Rows are points. The points of each table are mixes of a few directions, plus a little noise. Count the directions of each table, and those that both share. Where both have some left over, give the other angles between the two spaces (their principal angles), to ten degrees, smallest first.

First (7 x 2)
[[-71 -14]
 [-55 -11]
 [ 38   7]
 [-35  -7]
 [  2   1]
 [ 64  13]
 [ 57  11]]
Second (7 x 2)
[[  43    8]
 [-102  -20]
 [  -6   -1]
 [  57   11]
 [ -37   -7]
 [  32    6]
 [  12    2]]
Directions: first 1, second 1, shared 1

First (4 x 3)
[[ 41  53  67]
 [-23  -1 -59]
 [  2  -7  11]
 [-20 -45 -19]]
Second (4 x 3)
[[-37  16  32]
 [ 51 -22 -45]
 [ 39 -16 -34]
 [-52  23  47]]
Directions: first 2, second 1, shared 0; angles 70

First (7 x 6)
[[ -3 -21  37  -6 -16  59]
 [ 10  -1   1 -71 -44  31]
 [ 75  15 -24 -46  45 -34]
 [ -9 -33 -32  55  39 -76]
 [-41 -19 -26  38  -7 -49]
 [-22  65  36  43   5  47]
 [-10  -7   8 -13 -22  22]]
Second (7 x 6)
[[ 42  66  25  41 -22 -93]
 [-24 -32 -14 -12  12  37]
 [ 40   4  -5 -10 -13 -67]
 [-50 -33 -11   0  20  73]
 [-38 -13  -4  11  13  48]
 [-37 -38 -20   0  17  34]
 [ 66  48  30 -30 -28 -33]]
Directions: first 4, second 3, shared 2; angles 50

First (10 x 9)
[[  16    7   -3   -9   13  -11    0   39   11]
 [  16   -9  -10   -9   20  -32    6   26   24]
 [  15    8    2   -3  -25   17   12   34  -11]
 [  17    9  -14   -2   11   -9  -15   19    7]
 [  -4  -11  -31   23  -13   -1  -27  -81  -10]
 [  22  -21  -19   -7    8  -40   16   18   24]
 [   1    1    4    0  -13   11    6    8   -7]
 [ -20   -3   34   -6  -21   24   34   14  -13]
 [  -9   22   27  -14   27   10   -4   44    4]
 [ -54   -2   10   29   -8   33  -29 -121  -29]]
Second (7 x 9)
[[-59   8 -16  24   5 -44   4  24 -46]
 [  7   2   6  -1   4  -1   2  -4  -2]
 [ 26 -13  -9 -17 -17  39 -11  -6  46]
 [ 10   6  15   1  11  -8   7  -7 -12]
 [ 67  -8  19 -27  -5  49  -5 -27  51]
 [ 12  -1   4  -5   0   8   0  -5   8]
 [-65   7 -20  26   3 -45   3  26 -46]]
Directions: first 4, second 2, shared 0; angles 70, 90

First (8 x 12)
[[  -1   -7   19  -12   11  -12    1    3   28   11   -2   22]
 [  61   20   -1  -17   19   35    1   24  -39  -36  -22   52]
 [  25    3   13  -32   23   36   12  -15   24   59  -14   16]
 [ -27    0  -38    8  -12   42   10  -47   -2   63   16  -99]
 [ -10   -5   20    3   -4  -32   -4   11   13  -10   -1   29]
 [  -8  -14   35  -10   13  -46   -5   21   41  -17   -1   50]
 [   9  -18  -36  -31   60   36    1   10   41  -52   35  -68]
 [ -47   23  -11   89 -111  -59  -16   -7 -106  -18  -12   -4]]
Second (10 x 12)
[[ -20   33 -121  -28    5  -22  -21  -10  -48   -3   -3  -13]
 [  41   11  -11   21  109  -30   38   78  -15   37   36  -25]
 [ -32    0   79   40   -5   32   -2   -9   29  -40  -38   20]
 [  26   -1  -32    3  -11  -26    8   14   -4   -7  -11  -28]
 [  21  -19   -3   28   14  -49    8   22  -31   21  -17   16]
 [ -64   37   28   25   44   47   -9   -3   -6  -24   -1   18]
 [ -25  -11    0   -9 -106   13  -27  -60  -19   -4   -1    6]
 [   6  -20    4  -31  -52    7  -14  -35   38  -22  -29   11]
 [  19   22    7    8   57   16   28   45    3   16   50  -44]
 [  28  -50   49  -57  -55   13   -8  -39   53   27   15   36]]
Directions: first 4, second 6, shared 1; angles 30, 60, 80

First (11 x 18)
[[ -24   57   29   42  -14   24  -55  -62  -38  -78  -14    3  -78   77
    21   80  -41  -45]
 [  28  -66  -35  -49   16  -27   64   72   45   91   16   -4   92  -92
   -25  -94   47   51]
 [ -36   82   42   60  -21   33  -81  -90  -55 -113  -19    5 -116  112
    32  117  -58  -65]
 [  -3    6    3    5   -2    3   -8   -6   -5   -9   -2    1   -8    9
     2    9   -5   -5]
 [  19  -45  -22  -33   11  -18   43   47   29   61   11   -2   61  -61
   -15  -63   32   34]
 [  -4    8    4    7   -3    3   -9  -10   -5  -12   -2    1  -11   11
     3   12   -6   -6]
 [  12  -28  -15  -20    8  -11   27   31   19   39    6   -1   40  -40
   -10  -41   20   23]
 [  -3    6    4    5   -2    3   -5   -6   -4   -8   -1    1   -8    7
     3    8   -4   -4]
 [ -10   22   10   15   -5    8  -18  -23  -14  -27   -5    1  -30   29
     8   29  -15  -16]
 [   5   -8   -5   -8    2   -4    8   10    7   12    3   -1   12  -13
    -3  -12    6    7]
 [  15  -32  -16  -24    9  -12   32   36   22   46    9   -2   45  -45
   -12  -47   23   25]]
Second (11 x 18)
[[-29 -45   0  19   0  28  10 -35   5 -33   6 -29 -15   4 -19 -30  -6  -7]
 [ 28  50  36   9  24  52  23 -18  18  17 -31  76  16  71  42  10 -33  49]
 [ 58 118  20 -40  10 -23   5  74   2 113  -1 121  32   1  41  34  13  25]
 [-70 -14 -25  19  28 -20 -37  36  -6 -24  23 -17 -67 -13 -42  38   4 -31]
 [-31 -55  17  46  14  64  11 -64  23 -69  -8 -27 -30  57  -7 -30 -36  27]
 [ 38 -20 -10 -38 -55 -52  10  23  -6  57  46 -33  31 -92 -16 -67  52 -25]
 [ 17 -45   2  13 -17  10   4 -47   3 -55 -20 -56  15  18  10 -16 -14  14]
 [-41   3 -28 -43  -3  20  51 -28 -55  27 -28   5  63 -60 -26   8  27 -98]
 [-10  30 -24  -8  22 -26 -25  14 -30 -33 -47  -8  10  18  14  93 -13 -22]
 [ 42  21   4  -4 -14 -54 -36  52  18  25  28   1 -19  -9  14   3  11  35]
 [ -1 -43   9  27 -10   1 -14  -8  27 -25  31 -33 -38   8 -11 -42  -4  31]]
Directions: first 1, second 5, shared 0; angles 40

First (11 x 24)
[[ -49   22  -20  -81   -5  -15  -33   55  -47   59   55   25  -13    6
    -6   61  -43    4   46   -6  -37   23   32  -23]
 [   1   38    5  -39  -12   55  -29   94  -31   17  -19  -59    3   11
    38   35   32    6   -6   25    4   -8   37  -31]
 [  39  -45   31  -10   -9   25  -49   17   46  -38  -12   39  -24   25
   -22 -121    2  -49  -17  -21  -11  -35  -10   24]
 [   6   40  -51  -17   10   44   -4  -14   -5   32   41   39   43  -27
     8   29   10    1   22   41    7  -26   29  -28]
 [  -5   17  -19  -16   -5  -30    6   -3  -33   15    8   -4  -15   27
    26   21   -4   51    0  -22  -11   47   14   -7]
 [ -43  -50   58   14   -5  -83   17   10   -5  -18  -30  -39  -52   13
   -28   11  -45   -8   -3  -51  -17   42  -40   37]
 [  26   11   -8   45   -6   -5   48  -97   -4    4   12  -10   30  -25
    -4   21   66   57  -17   12   26   14  -29  -33]
 [  19  -17   40   23  -11   23    3    0   16  -21  -27  -39    3  -11
   -12  -20   45  -11  -24    8   17  -20  -25   -9]
 [ -13    8  -23   22   19   18   21  -39   20   12   26   30   42  -51
   -25   32  -11  -32   22   39   14  -39   -5   -2]
 [ -29   12  -49   34   34  -39   39  -35    6   -1    3   31   14  -12
    12   38  -71   -6   20    5    3    9   13   41]
 [  49  -38   37   26   -9    7  -20   12   36  -60  -56  -13  -32   44
    12 -110   17  -12  -45  -30    5   -6  -13   33]]
Second (9 x 24)
[[   4   -7   16    7   -6    0    4   -3   -1   -4   -8  -16   -2   -3
    -4   -2   16    4   -9   -3    3    3  -13   -5]
 [  14  -17   58    8  -28   -1    4    8  -12  -11  -29  -67  -18    7
    -5   -3   65   27  -29  -16    7   16  -32  -24]
 [   9   48  -30  -35  -10   17  -13   40  -45   25    2  -28    0   30
    54   33   26   58   -5    3   -2   34   41  -31]
 [  -7   -6  -17   18   16   -5   11  -27   22   -7    7   32   13  -18
   -15   -5  -28  -25   11    9    2  -19   -3   20]
 [  -2  -38    7   93   29  -20   59 -105   63  -37  -10   28   35  -61
   -50  -11  -20  -51   -2   22   32  -43  -53   40]
 [   7   13   23  -53  -29   10  -35   67  -40   17   -6  -45  -29   40
    25    4   39   40  -12  -20  -14   32   16  -34]
 [ -22   -2  -26  -59    8   -1  -49   48    2   19   34   67  -17   20
    -7  -26  -70  -40   36  -11  -35  -10   35   20]
 [  -5   37  -35  -71   -7   16  -44   71  -39   32   22   15  -15   41
    40   10  -19   24   17   -8  -25   23   55  -17]
 [   0  -27    2   91   28  -16   61 -100   53  -34  -12   15   36  -56
   -38   -2   -8  -36   -6   23   33  -36  -47   31]]
Directions: first 6, second 3, shared 3

First (9 x 32)
[[  -2   35   15   22   22    3  -11   -2   14   24   30   12  -37   11
   -42   27  -25   34  -29    3   -1  -19   -7  -21   25   10   10   -3
    36  -22    4  -49]
 [  -4  -56   -5   28  -86    4    7   20   22   -2   64  -13   43  -29
    38  -19  -12  -62   70    1   58   61   42  -20   52   -7   35   24
   -23   16  -32   57]
 [ -11  -38    3   16  -14   42   14   18   20  -28   11   -7   13  -42
    11  -12   -4  -46   38   31   58  -21   -2  -16   37  -35   35    2
   -46   50  -18   54]
 [ -24   34    8  -24    2   -5   12   -5  -50  -30  -48  -19    5   28
    15   -6   11   23   -3  -27  -45   36  -13   42  -32   11  -18   -5
    -4   -9   -4  -28]
 [  -5  -20  -15  -22  -87  -51    8   -3  -44   -6   -2  -27   60   26
    67  -29   17  -23   45  -56  -35  121   41   42  -32   33  -26   21
    -2  -29  -14   15]
 [ -14   17   17   21   41   46    3    9   19  -12    4    7  -36  -19
   -38   16  -18   10  -15   33   32  -59  -27  -21   35  -26   29   -9
   -10   25   -6  -10]
 [   6  -43    1   22   50   71    6   17   58  -19    5   18  -19  -67
   -27    1   -4  -41    7   75   84 -118  -29  -45   43  -62   44  -12
   -54   77   -1   64]
 [   6   43    3  -16   35  -23  -10  -15  -19   15  -25    8  -24   35
   -21   16    3   48  -44  -19  -50   -7  -12   14  -34   22  -28   -9
    36  -35   19  -54]
 [  50   28  -27  -48   38  -87  -26  -41  -19   58  -40   24   -5   59
    -4    6   30   56  -69  -44  -96    6    6   26  -97   52  -83   -8
    64  -72   53  -49]]
Second (9 x 32)
[[ 10 -18 -42 -37  65  57  10  -9 -34 -47 -91  -4 -13 -49  50 -20  41  23
  -29  -5   7 -86 -20  21 -79 -38 -43 -13 -55  37  17  71]
 [-17  32  36  14   7 -11  -1   6  15   8  16   4 -13  30 -56  19 -22  -2
   -1  24 -12   6 -22  -4  42   7  30  -8  22  -2  -5 -60]
 [  8  11  18  17 -30 -49 -14  -3  23  43  50   9   5  38 -33  14 -19  -7
    4   0 -17  44  13 -13  30  30  13   7  46 -35   1 -48]
 [-20  -3 -17 -10  54  90  18   8 -32 -66 -63 -14 -27 -58  38 -11  15  22
  -11   5  35 -78 -25   9 -28 -49  -3  -8 -62  51  -8  59]
 [-33  18   9  66 -35  71   0  25   7  -6  86 -13 -42 -43   4  22 -52  33
   15 -17  74   9  26 -45  83  -9  47  21  11  -9 -42  -2]
 [-51   7  37   2  -3  39  30  21 -13 -65 -34 -24  14  -2 -13  -8  -4 -40
   46  37  17   6 -39  23  38 -32  48 -11 -54  59 -28  -1]
 [ 46 -48 -49   1 -60 -39 -19  -9   5  51  53   7  28 -17  63 -14   7   4
    5 -54   8  49  70 -20 -30  31 -41  29  29 -51   8  51]
 [ 51 -18 -28 -55  37 -71 -13 -32  -2  34 -57  24  24  31   5 -14  47  -1
  -36  -8 -67 -18  -3  27 -90  23 -65 -14  16 -21  48   5]
 [  5  16  37   3 -32 -87  -9  -7  29  49  38  13  25  71 -61  14 -14 -30
   12  15 -45  66  -1   3  34  40  17  -2  51 -31   7 -76]]
Directions: first 4, second 4, shared 3; angles 70

First (11 x 32)
[[ -7  34  -2  22  13  17 -30 -14  19  -7  24 -31   0  14 -15  -8   8   7
  -58  19 -26  27 -16  -6  -4  -9  20  -5  19  -1 -17  27]
 [-38 -16   3 -21 -28 -18 -17 -46  41   5  14   4  20   6  23   6   7  -8
    2  29  11  12  -4  -6   8  -7 -34   6   3  36  12 -30]
 [ 13 -35 -20 -18  17 -14  55  10  -3 -46 -20  35  -7 -46  36   2  25  47
   80 -50  34  -8 -20   5  -8  61 -31  13 -43 -15   6 -55]
 [ 17   6  19  -5  -6  21 -38  34 -26 -17   5 -45 -36  48 -26 -28 -35   4
    0 -28 -12 -58   4  22   8 -26  45 -30 -27  17 -14  -3]
 [ 52   7  27 -22 105  19  97  10 -20  82  22  -9  18 -16 -86 -32 -24 -47
  -19  31   9  -8  68 -47   7  22 -60  69 -17 -97 -19  58]
 [  2 -30  -8  11 -30  -2  -3  12 -11 -26 -16  30 -20 -15  22  19 -23   3
   21 -39   9 -17 -21  32  -1 -21  50 -41   6   5  -3 -18]
 [-19 -19 -20   9  -9 -15  19 -30  29 -15  -1  41  15 -41  36  27  19  10
    4   1  13  40 -27   0  -6  14  -8  -1  19  -4   3 -16]
 [-66 -23   0  -3 -78  -6 -95 -59  69 -67  32 -23 -16  35  49   8 -16  20
  -23  -3  -4  -2 -64  38  12 -49  49 -66   6  89  -9 -66]
 [ 10 -32   0  -7 -24  -8  14  25 -29   4 -27  31 -12  -7  12  14 -24 -12
   45 -29  17 -35  10  20   3 -15  19 -18  -5   1  11 -14]
 [-11  40  -8  26  10   0  -8 -16  12  29   7  -3  27  -4  -7  10  28 -12
  -55  47 -22  54   5 -23  -8   0 -12  20  41 -10   3  47]
 [ 44  71   6   8  30   5   6  75 -83  62 -39 -28  11  30 -43 -18  35  -8
    5  25 -29 -10  67 -31 -11  28 -36  52  -3 -19  26  72]]
Second (11 x 32)
[[  92   21    8   12   99   43   69   85  -77   -7   -8  -25  -44  -11
   -71  -42  -23   20   15  -64   -7  -47   23   -3   -9   38   30   14
   -47  -95  -36   42]
 [  21    4    2    2   22   10   15   19  -17   -2   -2   -6   -9   -2
   -15   -9   -5    4    3  -14   -2  -10    5    0   -2    8    7    3
    -9  -20   -8    8]
 [ -90  -20   -9  -12  -98  -42  -68  -84   75    7    8   24   42   11
    69   41   23  -19  -14   63    7   46  -22    3    8  -38  -29  -14
    46   93   36  -41]
 [  23    5    3    3   25   11   18   21  -19   -3   -3   -6  -10   -2
   -18  -11   -6    6    3  -15   -2  -12    5   -1   -3    9    7    4
   -12  -25   -8   10]
 [  52   11    5    6   56   24   39   48  -42   -4   -5  -14  -25   -5
   -40  -23  -14   11    8  -36   -4  -27   13   -1   -5   21   17    9
   -26  -54  -20   23]
 [-111  -25  -10  -14 -121  -52  -84 -104   92    9   10   31   52   13
    85   51   28  -24  -18   77    8   57  -28    3   11  -47  -36  -18
    57  115   43  -51]
 [  42    9    4    6   45   20   31   38  -33   -3   -4  -11  -20   -5
   -32  -19  -10    8    6  -29   -4  -21   10   -2   -4   17   13    6
   -21  -43  -16   19]
 [  21    5    3    4   24   10   17   21  -18   -2   -2   -7  -11   -3
   -17   -9   -7    5    4  -16   -1  -12    6   -1   -3    9    7    4
   -12  -23   -9   10]
 [ -30   -7   -3   -5  -34  -14  -23  -28   25    3    3    9   14    3
    24   14    8   -7   -6   21    2   15   -7    1    3  -13  -10   -5
    16   32   12  -14]
 [  30    7    3    4   32   14   23   27  -24   -3   -2   -7  -14   -3
   -23  -14   -7    7    4  -21   -2  -15    8   -1   -3   12    9    4
   -15  -31  -12   14]
 [ -49  -11   -4   -7  -52  -23  -36  -45   40    4    4   13   23    5
    37   22   12  -11   -8   34    4   25  -12    1    4  -20  -16   -8
    25   50   19  -23]]
Directions: first 6, second 1, shared 1
